Every row gives one point. Each copy is the shape, with its points in the same order, stretched, turned, moved and blurred by noise. Is it also mirrored, or only turned?

Shape (6 x 2):
[[-0.10  0.53]
 [ 0.10  0.23]
 [-0.64  0.12]
 [ 0.31  0.19]
 [ 0.39  0.29]
 [-0.06 -0.35]]
Copy 1:
[[ 0.04  0.52]
 [-0.05  0.23]
 [ 0.69  0.32]
 [-0.29  0.15]
 [-0.38  0.23]
 [ 0.18 -0.22]]
Copy 1 is: mirrored
Copy 2:
[[ 0.30  0.28]
 [ 0.10 -0.05]
 [-0.22  0.70]
 [ 0.19 -0.21]
 [ 0.29 -0.28]
 [-0.38  0.03]]
Copy 2 is: only turned

Shape (7 x 4):
[[-0.34  0.06 -0.69 -0.15]
 [-0.09 -0.22 -0.11 -0.35]
 [-0.32  0.32 -0.40 -0.03]
 [ 0.39  0.33  0.01  0.05]
 [ 0.09  0.49  0.25  0.51]
 [ 0.47 -0.01  0.22  0.31]
 [ 0.38  0.28  0.37  0.09]]
Copy 1 (7 x 4):
[[ 0.55 -0.69  0.08  0.02]
 [ 0.05 -0.21 -0.24 -0.21]
 [ 0.53 -0.36  0.37 -0.03]
 [ 0.35  0.47 -0.03  0.19]
 [ 0.24  0.63  0.59  0.56]
 [-0.07  0.65 -0.07  0.55]
 [ 0.13  0.81  0.08  0.19]]
Copy 1 is: mirrored
Copy 2 (7 x 4):
[[ 0.18 -0.40 -0.45  0.52]
 [ 0.22 -0.21 -0.35 -0.16]
 [ 0.30 -0.11 -0.19  0.48]
 [-0.11  0.30  0.01 -0.02]
 [ 0.12  0.29  0.52  0.16]
 [-0.25  0.13  0.27 -0.28]
 [ 0.04  0.39  0.22 -0.27]]
Copy 2 is: mirrored
Copy 3, 7 rows:
[[-0.30  0.27  0.32  0.28]
 [-0.46 -0.13 -0.07 -0.11]
 [-0.06  0.08  0.40  0.18]
 [ 0.19  0.07 -0.14 -0.09]
 [ 0.52 -0.36  0.04  0.14]
 [ 0.17 -0.26 -0.44  0.04]
 [ 0.32 -0.25 -0.22 -0.33]]
Copy 3 is: only turned
Copy 4, 7 rows:
[[ 0.21  0.86 -0.52 -0.23]
 [ 0.35  0.17 -0.06 -0.41]
 [-0.11  0.73 -0.44 -0.23]
 [-0.06 -0.17 -0.20  0.09]
 [-0.37  0.18 -0.06  0.29]
 [ 0.04 -0.27  0.13  0.30]
 [-0.25 -0.33 -0.13  0.01]]
Copy 4 is: mirrored

Shape (10 x 6):
[[-0.25  0.04  0.39  0.57 -0.07  0.14]
 [-0.36  0.00 -0.24 -0.31 -0.06  0.26]
 [-0.62 -0.39  0.46  0.01 -0.68  0.19]
 [-0.05  0.40 -0.15 -0.15 -0.27  0.16]
 [ 0.12 -0.06  0.38 -0.20  0.17 -0.07]
 [ 0.17 -0.11  0.06  0.01  0.29  0.35]
 [-0.22  0.25 -0.02 -0.33 -0.03  0.27]
 [-0.16  0.48 -0.23 -0.32  0.01 -0.39]
 [-0.48  0.14 -0.34 -0.66 -0.48 -0.11]
 [ 0.37  0.15 -0.04  0.08  0.22 -0.20]]
Copy 1:
[[ 0.59  0.36  0.08  0.21  0.27 -0.16]
 [-0.16 -0.33 -0.17  0.18 -0.55 -0.18]
 [ 0.55 -0.49  0.38  0.05  0.16 -0.60]
 [ 0.06 -0.23 -0.27 -0.19 -0.34  0.37]
 [-0.31 -0.27 -0.07  0.16  0.43 -0.13]
 [-0.14  0.10 -0.43  0.27  0.06 -0.30]
 [-0.08 -0.45 -0.35  0.22 -0.27  0.06]
 [-0.32 -0.28  0.19  0.01 -0.36  0.52]
 [-0.26 -0.84  0.20 -0.13 -0.77  0.10]
 [-0.28  0.19 -0.06 -0.15  0.14  0.18]]
Copy 1 is: only turned
Copy 2, 10 rows:
[[-0.25  0.17 -0.26 -0.12  0.69 -0.30]
 [ 0.00 -0.12 -0.23 -0.16 -0.15  0.47]
 [-0.56  0.85 -0.09 -0.03  0.45  0.59]
 [ 0.09  0.09 -0.41 -0.16 -0.32 -0.02]
 [ 0.03  0.08  0.36 -0.34  0.12 -0.27]
 [-0.03 -0.43  0.17  0.07  0.17 -0.19]
 [-0.09 -0.09 -0.21 -0.36 -0.24  0.17]
 [ 0.54  0.14 -0.34 -0.69 -0.35 -0.11]
 [ 0.25  0.42 -0.37 -0.40 -0.54  0.69]
 [ 0.49 -0.13  0.05 -0.09  0.07 -0.56]]
Copy 2 is: mirrored
Copy 3 (10 x 6):
[[-0.01  0.54  0.03  0.01 -0.23  0.31]
 [ 0.08  0.10  0.48  0.06  0.12 -0.30]
 [-0.52  0.35  0.38 -0.12  0.24  0.57]
 [ 0.02 -0.07  0.47  0.41 -0.05 -0.13]
 [-0.23 -0.11 -0.10 -0.12 -0.31 -0.13]
 [ 0.29 -0.06 -0.04 -0.18 -0.14 -0.12]
 [-0.06  0.00  0.55  0.20 -0.12 -0.24]
 [-0.21 -0.08  0.26  0.54 -0.18 -0.62]
 [-0.38 -0.09  0.62  0.42  0.30 -0.41]
 [ 0.09 -0.21 -0.23  0.19 -0.26 -0.29]]
Copy 3 is: mirrored
Copy 4, 10 rows:
[[-0.67  0.10  0.54 -0.39 -0.09  0.37]
 [-0.30 -0.06 -0.53  0.00  0.11 -0.47]
 [-1.05 -0.06 -0.19 -0.20 -0.47  0.18]
 [-0.23  0.30 -0.25 -0.11  0.08 -0.62]
 [ 0.02 -0.21  0.18  0.46 -0.11 -0.21]
 [-0.18 -0.09  0.07  0.30  0.31 -0.10]
 [-0.19 -0.03 -0.23  0.03  0.08 -0.70]
 [ 0.31  0.01 -0.32 -0.11 -0.14 -0.70]
 [-0.18  0.02 -0.97 -0.08 -0.20 -0.85]
 [ 0.25  0.12  0.08  0.28  0.18 -0.09]]
Copy 4 is: mirrored
